Each row of a before or after table is a point. The points were changed in one or more steps. Then noise was added and the rows were shuffled. The steps act on columns, c1 being the first. What was done? A step turns or swaps two columns, mirrors them in a line or flattens them onto one, adds a multiple of one to another, or multiplies or shifts one. Angles are multiples of 10 degrees, from the lower column toward the higher: turns from -170 to 170, lines from 10 to 170 but not 90. Use the fewest steps. Two steps may share a column if one is a turn and the other turns, adds or multiplies; they go together, in the order done. Otherwise the lowest column goes first.

Before (12 x 2)
[[ 0.19  0.57]
 [ 0.75  0.16]
 [-0.57  0.34]
 [-0.38  0.42]
 [ 0.47  0.28]
 [-0.49 -0.38]
 [ 0.53 -0.46]
 [-0.06 -0.23]
 [-0.01  0.19]
 [ 0.54 -0.10]
 [-0.45  0.63]
 [-0.03 -0.17]]
After (12 x 2)
[[ 0.56  0.38]
 [-0.51 -0.72]
 [-0.63 -0.07]
 [-0.43  0.36]
 [ 0.03  0.21]
 [ 0.02 -0.25]
 [-0.42  0.07]
 [ 0.77  0.66]
 [ 0.15  0.75]
 [ 0.56 -0.14]
 [ 0.43  0.58]
 [ 0.05 -0.19]]
Steps: add 0.7 times c1 to c2

Before (10 x 3)
[[ 0.18 -0.72  0.05]
 [-0.43 -0.24 -0.13]
 [-0.43 -0.57 -0.16]
 [-0.25 -0.55  0.71]
 [-0.54  0.19  0.68]
 [ 0.16  0.09 -0.23]
 [-0.07  0.18  0.03]
 [-0.08 -0.26 -0.15]
 [ 0.21 -0.75 -0.28]
 [ 0.13 -0.26  0.50]]
After (10 x 3)
[[-0.08 -0.42  0.10]
 [-0.01  0.24 -0.12]
 [ 0.14 -0.71  0.62]
 [ 0.13 -1.16  0.44]
 [-0.40  0.95  0.32]
 [-0.15  0.30  0.90]
 [-0.29 -0.42  0.10]
 [ 0.15  0.34  0.52]
 [ 0.16 -0.16 -0.22]
 [-0.32 -0.82  0.36]]
Steps: multiply c1 by 0.7; turn c2 and c3 by -50 degrees; multiply c2 by 1.6

Before (13 x 4)
[[ 0.43 -0.12 -0.07  0.83]
 [-0.76 -0.73 -0.33  0.24]
 [-0.67 -0.37  0.23  0.32]
 [ 0.49 -0.31  0.30  0.03]
 [ 0.06 -0.72 -0.78 -0.14]
 [ 0.50 -0.14 -0.23  0.85]
 [ 0.03 -0.40  0.34 -0.13]
 [ 0.22 -0.61  0.26  0.27]
 [ 0.45 -0.14  0.29  0.27]
 [ 0.51 -0.02  0.30  0.18]
 [ 0.48 -0.57 -0.02  0.86]
 [ 0.37 -0.60 -0.14  0.01]
 [ 0.51 -0.12  0.10 -0.16]]
After (13 x 4)
[[ 0.20 -0.27 -0.40 -0.16]
 [-0.39 -0.08  0.54  0.76]
 [ 0.05 -0.43 -0.10  0.22]
 [-0.61 -0.50  0.25 -0.22]
 [-0.05 -0.09 -0.27  0.25]
 [ 0.19 -0.54  1.05  0.19]
 [-0.50 -0.03  0.59  0.88]
 [-0.39 -0.45  0.51  0.75]
 [-0.27 -0.06 -0.60 -0.19]
 [-0.09 -0.13 -0.50 -0.01]
 [-0.06  0.04 -0.40  0.21]
 [ 0.62 -0.17  0.68  0.34]
 [-0.37 -0.47 -0.20  0.02]]
Steps: turn c1 and c3 by -130 degrees; add 1 times c4 to c3; multiply c2 by 0.7

Before (14 x 8)
[[-0.24  0.44  0.21 -0.78  0.31  0.56  0.51  0.80]
 [ 0.11  0.38 -0.11  0.00 -0.05  0.12 -0.53  1.17]
 [-0.43 -0.64  0.24  0.55  0.75 -0.52  0.29  0.39]
 [-0.23  0.49  0.51  0.10  0.11 -0.01  0.12 -0.29]
 [ 0.18  0.01  0.19 -0.35 -0.21 -0.17  0.01  0.26]
 [-0.33 -0.08 -0.19  0.44  0.30  0.19 -0.05  0.83]
 [ 0.02  0.38 -0.17 -0.27  0.62  0.20  0.43  0.21]
 [ 0.19  0.82 -0.07 -0.08 -0.87  0.29  1.39  0.36]
 [ 0.00 -0.17  0.24 -0.22  0.27 -0.75 -0.21  0.16]
 [-0.52  0.10 -0.06 -0.43  0.43 -0.12  0.28  0.49]
 [-0.06  0.01  0.07  0.22 -0.45  0.33 -0.03  0.22]
 [-0.30 -0.89 -0.92 -0.56  0.07 -0.45 -0.42 -0.50]
 [ 0.26 -0.30  0.46  0.15  0.70  0.41 -0.19 -0.53]
 [ 0.11 -0.05  0.14 -0.16 -0.15  0.48 -0.08 -0.19]]
After (14 x 8)
[[-0.02  0.13  0.12 -0.09  0.28 -0.38 -0.30 -0.21]
 [ 0.03  0.24  0.81 -0.32  0.39  0.08  0.32 -0.75]
 [ 0.01  0.17 -0.59 -0.49 -0.19  0.05 -0.02 -0.12]
 [ 0.01 -0.30  0.40  1.09  0.33  0.33  0.30  0.97]
 [ 0.00  0.18 -0.71  0.17 -0.30 -0.49  0.66  0.11]
 [-0.01  0.17  0.30  0.13 -0.46  0.38  0.15 -0.38]
 [ 0.03  0.49  0.28 -0.66 -0.50  0.15 -1.55 -0.17]
 [ 0.05 -0.60 -0.04  0.28  0.02  0.52  0.32 -0.30]
 [ 0.06 -0.11  0.74 -0.16 -0.21 -0.48  0.26 -0.49]
 [ 0.00 -0.98  0.04  0.28 -0.70 -0.27  0.42 -0.41]
 [-0.02  0.45  0.23 -0.17 -0.75  0.19  0.24 -0.12]
 [-0.03  0.47 -0.24  0.16  0.16 -0.15  0.01  0.04]
 [-0.01  1.07  0.41 -0.01 -0.58  0.31 -0.04 -0.72]
 [ 0.01  0.09 -0.03  0.17  0.12  0.34 -0.15 -0.35]]
Steps: multiply c1 by 0; turn c2 and c4 by -120 degrees; turn c2 and c6 by -130 degrees; turn c3 and c8 by -140 degrees; turn c5 and c7 by 130 degrees

Before (11 x 9)
[[ 0.43  0.52 -0.35  0.03 -0.39  0.09  0.20 -0.01  0.17]
 [ 0.11  0.80 -0.07 -0.15  0.03  0.21 -0.52 -0.60 -0.37]
 [-0.07  0.08  0.25  0.36  0.10  0.96  0.27  0.71  0.42]
 [-0.03 -0.20 -0.28 -0.22  0.32  0.35  0.58  0.51  0.05]
 [ 0.10  0.48 -0.29 -0.57 -0.06 -0.05 -0.25 -0.43  0.65]
 [ 0.08 -0.38 -0.05  0.40  0.20  0.76 -0.30  0.47 -0.37]
 [ 0.26 -0.44  0.81 -0.46 -0.45  0.93 -0.15 -0.28 -0.19]
 [-0.22 -0.13  0.07  0.36  0.77 -0.11 -0.14  0.13  0.48]
 [ 0.04  0.21  0.58 -0.31  0.03  0.09 -0.05  0.32  0.26]
 [ 0.84 -0.32  0.80 -0.15  0.80  0.86 -0.72 -0.39  0.44]
 [ 0.10 -0.45  0.43 -0.27  0.60  0.18  0.44 -0.46  0.67]]
After (11 x 9)
[[-0.49 -0.07 -0.02 -0.77 -0.49 -1.10 -1.08  0.05  0.53]
 [-0.01  0.29  0.34  0.10 -0.09 -0.10 -0.49 -0.43  0.12]
 [-0.13  0.74 -0.38 -0.52  0.38  0.00  0.07 -0.28  0.33]
 [-0.04 -0.04  0.62 -0.76 -0.25 -0.20 -0.06  0.01  0.80]
 [ 0.16 -0.14  0.26  0.12 -0.45 -0.31  0.59 -0.45  0.15]
 [ 0.40  0.27  0.36  0.63 -0.48 -0.88 -0.01 -0.04  0.32]
 [ 0.17  0.13 -0.06 -0.12 -0.79  0.17 -0.14  0.25  0.46]
 [-0.38  0.52 -0.08  0.20  0.32 -0.23  0.40  0.04 -0.10]
 [-0.02  0.49 -0.44 -0.53  0.27 -0.23 -0.28  0.17 -0.72]
 [ 0.07 -0.48  0.41 -0.19  0.64 -0.97 -0.73 -0.26  0.05]
 [ 0.18 -0.50 -0.27  0.42 -0.49 -0.75 -0.15  0.11 -0.13]]
Steps: turn c1 and c6 by -160 degrees; turn c2 and c9 by -30 degrees; turn c3 and c7 by -50 degrees; turn c4 and c8 by 120 degrees; turn c4 and c5 by 150 degrees
